Each row is a point. Each copy is the shape, with its points in the same order, turned, moved and blurred by noise. Say if it was mirrored as well.
(in the rows, 100 means zero)

Shape (6 x 3)
103,130,132
116,45,85
74,94,122
101,175,58
90,48,24
125,81,118
Copy 1 (6 x 3)
85,84,131
140,90,55
124,64,124
115,159,165
195,125,65
98,82,82
Copy 1 is: mirrored
Copy 2 (6 x 3)
81,100,131
170,75,101
116,122,124
47,86,49
177,85,38
133,73,126
Copy 2 is: mirrored

Shape (8 x 4)
60,141,93,75
56,135,84,73
106,59,87,108
143,63,140,68
68,36,56,147
125,59,146,151
157,119,152,55
92,152,77,117
Copy 1 (8 x 4)
70,142,71,146
83,137,70,148
123,63,82,99
80,75,116,57
156,39,61,144
114,43,148,112
60,127,146,61
124,143,102,159
Copy 1 is: only turned
Copy 2 (8 x 4)
112,103,43,138
105,116,36,136
72,89,106,78
124,118,152,72
26,73,75,48
115,62,124,29
166,104,147,102
110,46,55,132
Copy 2 is: mirrored
Copy 3 (8 x 4)
75,140,112,104
74,136,122,97
125,54,136,97
187,84,130,122
74,13,148,89
147,24,88,138
195,129,90,116
85,109,72,74
Copy 3 is: only turned

Shape (12 x 6)
126,148,120,152,129,94
114,96,89,120,105,72
120,98,168,152,105,178
87,93,112,36,119,67
105,91,93,43,93,84
69,141,89,94,58,80
53,195,121,133,129,119
71,77,93,141,119,120
115,75,153,101,135,66
131,91,102,149,61,67
82,93,106,140,94,63
127,85,84,50,56,109
Copy 1 (12 x 6)
32,92,57,135,84,104
80,121,77,86,74,85
63,67,131,180,95,46
116,154,119,75,112,131
127,147,126,82,91,118
86,80,116,49,63,122
36,42,95,123,122,147
100,79,87,101,122,52
53,158,101,111,111,66
68,109,81,77,31,53
60,94,80,63,95,70
153,127,131,100,48,102
Copy 1 is: only turned
Copy 2 (12 x 6)
97,95,36,58,125,74
112,79,79,92,90,92
62,87,96,37,191,145
149,131,111,153,121,88
140,123,133,123,91,92
60,106,112,111,93,48
21,151,48,97,134,53
74,80,80,108,120,143
144,77,77,118,153,98
110,42,94,78,87,75
90,64,88,116,111,80
138,104,157,89,77,102
Copy 2 is: mirrored

Shape (14 x 9)
116,91,168,72,69,117,140,81,90
67,69,100,105,82,139,125,79,121
89,69,118,39,67,101,107,92,76
135,108,99,108,96,133,136,76,65
123,64,71,109,65,112,125,114,63
136,79,81,101,102,118,151,129,109
141,88,86,114,190,96,64,110,98
28,195,86,86,160,107,70,77,71
73,87,71,96,116,65,107,79,91
103,81,84,103,116,89,130,87,81
126,123,108,113,71,110,117,112,76
66,80,104,94,72,117,132,120,88
140,132,70,110,73,122,116,72,123
138,89,76,82,116,125,125,132,74
Copy 1 (14 x 9)
168,105,139,99,118,110,108,75,55
81,84,156,71,85,118,115,81,68
151,113,133,64,103,113,139,103,109
116,80,98,114,101,132,121,119,40
112,56,122,105,106,163,133,124,98
118,50,133,89,100,144,77,142,70
74,66,33,59,127,101,51,137,90
53,133,72,119,53,6,109,138,89
98,52,95,68,74,80,128,112,105
108,49,101,83,97,106,120,120,81
123,86,108,139,94,129,98,111,85
102,82,162,100,104,111,119,108,102
110,84,96,111,37,147,88,104,53
114,78,108,94,114,141,92,162,82
Copy 1 is: mirrored
Copy 2 (14 x 9)
157,102,144,121,121,88,90,158,122
133,120,67,96,91,110,86,130,149
138,71,130,82,66,76,80,140,117
158,144,98,124,88,70,113,120,85
120,106,69,104,65,72,124,151,81
117,142,96,91,89,91,159,138,108
152,105,104,81,84,126,182,37,78
141,154,124,55,82,136,28,13,62
98,104,102,104,44,121,99,84,102
125,120,105,112,58,114,116,111,97
117,124,100,109,118,75,101,122,70
119,111,89,74,85,114,81,155,106
111,148,83,120,111,46,108,84,119
140,132,109,71,76,76,151,122,75
Copy 2 is: only turned
